Rows are points. Any point is a mix of the corners, with weights that add up to 1. It lies inside the corners' shape when no weight is negative. Is each point inside? If not, which corners have a negative weight?
In the rows, 128 means zero.

Corners:
(1): [160 150]
(2): [180 112]
(3): [ 71 114]
Points:
[151 114] => inside
[186 117] => outside (3)
[147 114] => inside
[120 148] => outside (2)
[175 114] => inside
[ 93 121] => inside
[150 133] => inside

Corners:
(1): [145 134 128 123 110 143 115  23 124 127 136]
(2): [150 118 116 170 146  90 105 114 196 128 130]
(3): [ 79 130 165 114 149 118 109 103 177 146 126]
(4): [120 119 125 116 115 142   7 157 111 106 125]
(5): [143  27 117 134 101 112 130 165 128 139 132]
(6): [151 118 125 117 121 145  66 170 141 152 130]
(7): [130 110 118 150 145 141 114 169 102 148 121]
(8): [139 118 117 106 144 111 169 126 112 119 104]
(9): [103 127 143 143 109 150 150 166 142 128 128]
(10): [134 135 118 126 140  78 161 160 111 128 150]
(11): [139 109 161 135 151 146 154 166 128 120 139]
(12): [133 124  97 136 156 150 118 168 141 125 153]
Points:
[121 113 128 128 128 135  97 149 135 126 132] => inside
[125 117 126 136 141 128 119 150 127 138 130] => inside
[130 122 129 130 127 127 118 155 136 135 133] => inside
[133 112 144 130 140 138 126 155 128 122 133] => inside
[132 112 132 131 126 128 120 130 143 126 134] => outside (7)

Corners:
(1): [115 148 110 159 164 123 131 135  96 121 156 161 107 114 111 140 111 143
 127 121]
(2): [151 141   7 134 105 121 122 144 106 153 145 113 144 120 132 131 120 148
 132 146]
(3): [127  49 125 134 132 122 126 105  99 160 102 128 127 133 109 133  93 118
 137 134]
(4): [126 143 146 135 165 134  83 151  99 127 149 145 110 136 172 123 127 115
 144 121]
(5): [162 145 161 115 155 134  67 125 117 168 110 141 127 134 116 124 105 119
  84 137]
(6): [126  92 132 133 105 126 114 102 103 146  70 123 127 127 125 101 137 126
 137 160]
(7): [115 150 129  89 134 101  87 108  98 166 145 124 192 142 129 148 100 119
 138 160]
(8): [126 133 135 104 142 107 111 158  90  89 133 112 194 131 127 122 121 144
 113 112]
(9): [115 150 150 132  65  87 126 146  97 132 151 149 121 162 162 143 112 114
 140  82]
(10): [134 129 125 139 148 150 129 133 165 112 154 143 207  69 157 137 108 110
  67 155]
(11): [135 119 153  58 155 140 110 128 155 137  83 147 110 108 130  94 112 120
 132 162]
(12): [162 125 133 131 162 143 140 130  93 107 136 114 105 145 163  65 111 135
 137 164]
(13): [128 117 156 133 146 143 108  94 108  92 139 150 121 141 131 129 118 117
 143  71]
(14): [143 137 133 120 132 144 108 143 128  94 148 103 113 101 144 133  93 119
 140 157]
(15): [155 131 159 137 160 147 100 137 168 125 115 133 111 152 115 138 121 116
 144 147]
(16): [111 139 133 144 154 124 111 139 199  52 119 127 120 135 153 109 103 146
  94 130]
(17): [125  57 152 125 154 146 122 126 124 117 153 140 112 136 118 140 123 167
 118 151]
(18): [116 118 158 128 136 134 115 139 104 131 147 124 118 123 129  54 130 116
 122 142]
(19): [118 105 123 140 164  86 127 102 114 134 154 130  98  97 126 101 155 109
  84 155]
(20): [129 126 142 141 117  72 117 137 133 155 140 103 141 133 136 124 130 176
 126 107]
(21): [118 141 160 136 140 157 132 139 109 173 128  60 124 129 145 144 126 122
 102 140]
Points:
[135 117 134 124 129 127 121 126 111 140 137 126 139 123 128 129 115 126
 124 136] => outside (4, 16)
[129 122 132 122 138 105 112 128 121 152 114 121 129 143 119 111 119 143
 107 147] => outside (4, 10, 13, 14)
[128 120 147 126 141 131 116 124 125 124 122 125 124 128 131 118 116 122
 117 139] => outside (2, 4, 20)
[126 126 134 127 132 121 111 131 115 129 137 130 130 129 134 124 117 127
 126 128] => outside (12)
[126 121 168 118 148 135 103 129 105 128 119 130 113 151 131 122 105 125
 140 130] => outside (2, 10, 19, 20)
[152 128 113  91 132 116 111 123  70 191 122  90 169  94 146  90 114 102
 119 183] => outside (1, 9, 13, 15, 16, 17)
[125 107 115 125 149 128 133 122 116 119 136 126 130 112 131 119 115 144
 120 149] => outside (4, 5, 9, 15, 18)
[130 125 134 129 140 124 117 136 122 128 131 123 130 127 135 121 117 133
 120 142] => outside (13)
[119 118 118 127 123 115 112 124 105 137 130 127 138 118 133 125 122 130
 117 128] => outside (12, 15)

Corners:
(1): [132 101 102 143 118 103 109 134 133 187 110 104 154 119  93  98 151 129
 125 139]
(2): [103  88 148 120 151 100 146  90 121 113 125 147 145 139 108  96 122 109
  94 114]
(3): [139  83  93 158 118 102 155 136 179  75 139 118 141  86 116  92 136 118
 122 132]
(4): [168 104 157 157  96  81 142 128 130 118 153 114 138  96 130  69 121 117
 112 134]
(5): [124  87 121 127  94  87 160 121 107 102  72 113 110  83 113  68 174  85
 118 139]
(6): [143  66 115 182 116 113 120 116 181 129  99 162 170 145 128  65 148 142
  85 123]
(7): [146 131 114 103 143 159 111 126 139 158 156 140 105 128 170 122 167 120
 127 109]
(8): [103 229 131 109 119 164 113 181 137 108  91 140  75 148 173 176 102 166
 140 175]
(9): [125 123 130 127 158 148 126 136  90 146 107 107  98  96 152  52 170 165
 130 139]
(10): [179 163 125 110 151 155 166  83 116 128 119 159 130 160 117 116 142 165
 138 120]
(11): [192  88 124 115 132  99 144 115 146 134  88 103 178  63 105 100 144  98
 121 141]
(12): [163 135 147  88 192 103  77 160 120 135 151  75 113 119 151  77 192 147
 144 137]
(13): [144 116 104 148 102  81 134 130  99 122 144 177 161  88 128  55 147  67
  99  85]
(14): [131 186 160 128 147 183  99 173 127 102 116 169  88 133 122 191 132 155
  97 209]
(15): [135 222 124 116 108 185  99 107 148 108 124 130  84 144 126 124  84 174
 112 167]
(16): [119 205 125 160 127 174 115 151 135 108  94 138  67 160 134 220  95 149
 108 127]
(17): [116 207 157 141 167 200  82 130 126 100 102 178  78 154 151 185 120 150
 191 176]
(18): [125 190  91 143 119 155  91 140 102  73  99 139 121 146 175 208  93 151
 156 184]
(19): [163 101 140 122 116 160 126 146 132 109 131 123 183 103  99  76 175  97
  99 135]
(20): [127  98 150 112 100  89 116 122 131 110 117 152 159 100 111 139 163 154
  83 102]
(21): [156 131 150 121  96 149 107 149 152 103 106 175  80 165 134 183  50 201
 135 130]
Points:
[138 136 126 120 131 140 116 131 132 128 127 139 118 124 144 126 146 135
 122 129] => inside
[135 163 137 132 128 159 113 129 136 122 111 143 109 142 134 150 115 154
 121 150] => outside (3, 5, 12, 13)
[151 112 122 134 131 125 126 124 130 126 127 136 139 114 125  79 145 123
 125 137] => outside (8, 16, 20)
[157 152 163 116 133 149 117 138 148 137 117 118 127 137 104 106 122 181
  85 155] => outside (3, 5, 7, 13, 17, 18)

Corners:
(1): [140 154 134 125 195 141 164 105 129 151 121 148 145 133 115 205 105 108
 101  89]
(2): [ 83 165 191 203 139 124 127 117 200  84 119 171 144 132 177 122 148  78
  84 105]
(3): [172 104 112  92 186 129  94 108 118 123 108 206  93 106 145 128 129  92
  97  89]
(4): [147  91 115  99  97  49 177 187  86  81 116 100 156 167  91 117  82 124
 126 187]
(5): [126  57 125  89 111  87 110 147 107 124 151 102 107  86 118 161 145 163
 165 147]
(6): [149 123 130 155 207 143 151 154 147 145  87 146 156 144 124  99 112 166
 130 159]
(7): [ 93 136 132 115 124  87 130  84 146  79 191  94 119 146 130 186 131 138
 166  86]
(8): [161  53 197  84 181 162 124  57 101 135 163 177  81  85 177 112  81 128
  72 110]
(9): [158 179 106 109 179 104 100  69 154  97 137 130 133 168  89 176  86 135
  94  85]
(10): [ 81  63 130 113 196 127  91 110  97 146  89 201 130  89 111 186  60 132
 187 133]
(11): [ 98  97  99 101 139 138 128  98 100 111 112 172 146 117 121 121  95 142
  92 116]
(12): [ 88 176 136 123 168 104 136 126 138 117  84 108 132 165 131 102 140  95
 101 152]
(13): [152 178 172 125 116 110 184 175  72  74  88  98 119 169 181 159 117 132
  91 161]
(14): [169 164 166  96 125  84 145 111 152 151 179 121 152 132 185 172 108 183
  92  99]
(15): [153  95 164 154  93 116  87 138 111 154 145  84  73 120 129 110 183 142
 147 118]
(16): [ 94 187 107 167 167  73 187 147 152  99 135  94 147 150 122 112  55 150
  99 135]
(17): [159 103 112 130  85 159  88  92 171  82 145 102 105 143 140 136 122  83
 132  65]
(18): [161  62 169  80 102  69 174 166  95 150  82 127  68 125 138 108 140 168
 164 173]
(19): [161 119 106 175  99 103 150  94 175 117 160 116 125 155 153  89 146  97
 120 149]
(20): [ 68 102 147 159  85 116 107 157 189 148 169 176  72 155 122  92 187  85
 128 164]
(21): [112 174 155 173  86 121 187 143 141  77 183 166 136 108 115 132 150 131
 186 145]
Points:
[137  99 152 121 165 144 120  86 134 140 123 167 117 102 153 140 122 128
 142 100] => outside (4, 5, 9, 13, 16, 20)
[116 130 128 134 168 125 121  93 157 116 143 161 132 124 132 140 106 119
 116 106] => outside (4, 13, 15, 18)
[144 109 126 115 120  92 138 119 123 127 158 126 109 127 124 128 127 143
 125 124] => outside (2, 6, 10, 12, 13, 17)
[140 108 143 116 126 106 144 150 111 127 122 125 113 129 137 131 124 132
 133 153] => outside (2, 7, 9, 11)
[152 148 139 127 155 122 152 119 137 113 118 135 129 134 152 129 111 130
  95 121] => outside (4, 7, 10, 15, 20)
[137 125 146 125 134 108 136 125 133 120 136 125 117 135 137 139 125 132
 128 126] => outside (11)
[143 125 145 116 137 124 135 130 121 116 118 144 122 132 134 134 128 124
 101 123] => outside (7, 10, 16, 19)
[135 121 134 119 125  93 150 146 114 105 122 118 131 147 124 130 111 125
 121 147] => inside
[130 125 137 121 154 122 141 114 126 127 125 140 125 130 130 145 114 124
 112 119] => inside

Corners:
(1): [130  47  79 143 175  92 211 100 178  91 132 115 166  97 144 113 192  62
  97 146]
(2): [155  85 116 110 192  84 174 140 128 131 166 103 110 128 166 101 122 101
  77 166]
(3): [171 174 163  76 125 147  94 135 119 183  96 132 104  92 101 147 159 185
 143 111]
(4): [152  77 106  53 169 106 136 155 141 138 147 159 128 152  88  89 150 114
 151 132]
(5): [112 132 136 150  98 151 106 123 107 181 159  66 138 131 113 158 159 134
  98  45]
(6): [136  97 120 195 147  68 143  77 150 101 183  89 176 122 195 152 176 110
 115 125]
(7): [147 191 140  89 170 191  69 131  78 155  95 117 120 139 160 147 127 147
 135 104]
(8): [168 172  98 133 167 129 104 107  85 177 106 126 139 150 120 100 149 140
  95  92]
(9): [135 165 141  93 124 132 123 152 134 136  50 113  86 131 119 155 122 157
 186  85]
(10): [146  85  83  94 178 106 118 148 174 150 108 163 111  72 137 114 130 140
 124 113]
(11): [105  89 133 186 129  65 145  81  97  84 149 117 158 113 156  95 138  59
  87 162]
(12): [176 119 114 117 152  94 149 212 180 139 122 187 142 108  72 110 155  87
 163 128]
(13): [133 110 112 137 130 110 176  97 117  70 161  95 164 104 179  85 165 129
  98 101]
(14): [ 78 194 164 137 130 111  97 101 126 101 138  55 165 151 113 180 148 136
  72  42]
(15): [135  80  85 138 168 101 177 173 101 110 151 158 167 117 113 117 148 114
 121 188]
(16): [140 138 151 147  77 143 119 106 166 126 139 116 111 160  86 181 100 160
  46  70]
(17): [136 140  81 124 158 137 150 148 161 120 133 152  76  94  69  91 159 138
 136 132]
(18): [ 54 208 159 129  69 173 120 108 169 157 112 163 102 157 135 154 132 164
  98  52]
(19): [123 209 124 113 126 170 106 106 116 149 113  85 159 126 132 120 109 120
 142  98]
(20): [140 109  60 123 104  93 138 113 131 106 158 109 167 115 162 132 165  77
 110 141]
(21): [114 166 134 143  75 129  84 124 140 143 109  86 153 159 159 126 145 162
 101  91]
Points:
[132 132 117 136 138 119 132 124 137 128 135 118 130 120 128 128 151 126
 121 111] => inside
[135 122 128 122 123 125 132 121 136 135 125 128 138 117 133 138 149 124
 133 110] => outside (2, 8, 14, 17, 21)
[131 125 116 130 129 114 135 122 138 132 135 119 139 126 127 123 149 124
 109 106] => outside (7)
[130 114 111 131 131 102 140 123 139 113 153 104 157 118 127 124 152 111
 106 121] => outside (7, 8, 9, 18)
[123 177 127 112 114 163  99 124 114 161 113 111 130 152 105 147 143 150
 116  79] => outside (2, 6, 10, 11, 12, 13)
[130 131 120 124 137 121 133 124 136 133 135 126 137 128 128 122 148 123
 108 111] => outside (9)
[136 128 119 124 141 116 131 133 134 137 125 123 132 127 126 128 141 123
 117 120] => outside (13)
